Each row is a point. Each copy is the shape, with its points in the same order, turned, moved and blurred by noise. Some copies are also mirrored. Which?

Shape, 6 rows:
[[ 26 -51]
 [-19 -16]
 [  5  39]
 [ 11  -7]
 [-14   1]
 [-12   1]]
Copy 1 (6 x 2):
[[-59 -22]
 [ -6 -22]
 [ 17  37]
 [-21   8]
 [  6  -7]
 [  7  -9]]
Copy 1 is: mirrored
Copy 2, 6 rows:
[[ 43 -60]
 [ -5 -25]
 [ 23  32]
 [ 28 -13]
 [  1 -11]
 [  3  -9]]
Copy 2 is: only turned
Copy 3:
[[  9 -53]
 [-18  -5]
 [ 19  39]
 [ 10  -8]
 [-11  12]
 [-10   8]]
Copy 3 is: only turned
Copy 4 (6 x 2):
[[ 48 -20]
 [ -7 -35]
 [-37  14]
 [  3  -6]
 [-18 -20]
 [-19 -22]]
Copy 4 is: only turned

Shape, 9 rows:
[[ 34 -43 -22]
 [-10 -49  -5]
 [ 10  55   2]
 [  0 -14 -53]
 [-19  44 -23]
 [  1 -24   8]
 [-14  25   9]
 [ 16   8 -10]
 [ -7 -48 -42]]
Copy 1:
[[ 35 -37   0]
 [ -9 -43 -20]
 [  3  57  16]
 [ 31  -4 -43]
 [ -2  53 -26]
 [-10 -18   1]
 [-20  30  -2]
 [ 14  12   3]
 [ 18 -38 -44]]
Copy 1 is: only turned
Copy 2, 9 rows:
[[ 29 -53  14]
 [ 41  -1  23]
 [-60   4 -12]
 [ 35 -19 -23]
 [-26  17 -30]
 [ 21  -4  23]
 [-22  18   1]
 [-15 -18  -8]
 [ 57 -17 -12]]
Copy 2 is: mirrored

Shape:
[[ 59  14  -7 -23]
 [ -3  -3  17  -9]
 [  6 -12  19  -4]
 [-11  12   4  16]
 [ 36 -18   3 -12]
 [  3  17 -29   5]
 [ -9  13  14   5]
 [ 44 -11 -11  -7]
 [ -5 -12  10  37]
 [ 11  -5  10   9]]
Copy 1:
[[-17 -36  55  35]
 [  3  -4  14 -11]
 [ 15  -7  20  -6]
 [ -2  20   3   8]
 [ 14 -32  34  15]
 [-22  -4  -4  31]
 [ -5  15  12  -2]
 [  7 -33  30  33]
 [ 29  21   2  15]
 [ 10   1  19  10]]
Copy 1 is: mirrored
Copy 2 (10 x 4):
[[ 48 -17 -33 -27]
 [  1   5  12 -16]
 [  5  -8  14 -11]
 [  4  23  10   9]
 [ 18 -33  -6 -17]
 [  8  24 -28   5]
 [  7  23  15  -6]
 [ 24 -20 -23 -10]
 [ -2  -2  21  30]
 [ 11  -4  14   0]]
Copy 2 is: only turned
Copy 3, 10 rows:
[[ 49   8 -50  16]
 [ 13   2   4  -5]
 [ 22 -11   6  -3]
 [ -6  -2   7  19]
 [ 35 -17 -27  -4]
 [-16   3 -30  19]
 [  2   8   9  13]
 [ 33 -20 -41   6]
 [ -7 -33  14  22]
 [ 15 -14  -1  13]]
Copy 3 is: only turned
Copy 4:
[[ 23  12   4 -60]
 [ 22 -12  10   6]
 [ 19 -23   5  -2]
 [ -2   5  -1  18]
 [ 26 -17 -10 -35]
 [ 12  29 -20  -2]
 [  5   1  12   9]
 [ 22  -4 -18 -41]
 [-13 -19 -19  16]
 [  4 -14  -6  -4]]
Copy 4 is: mirrored
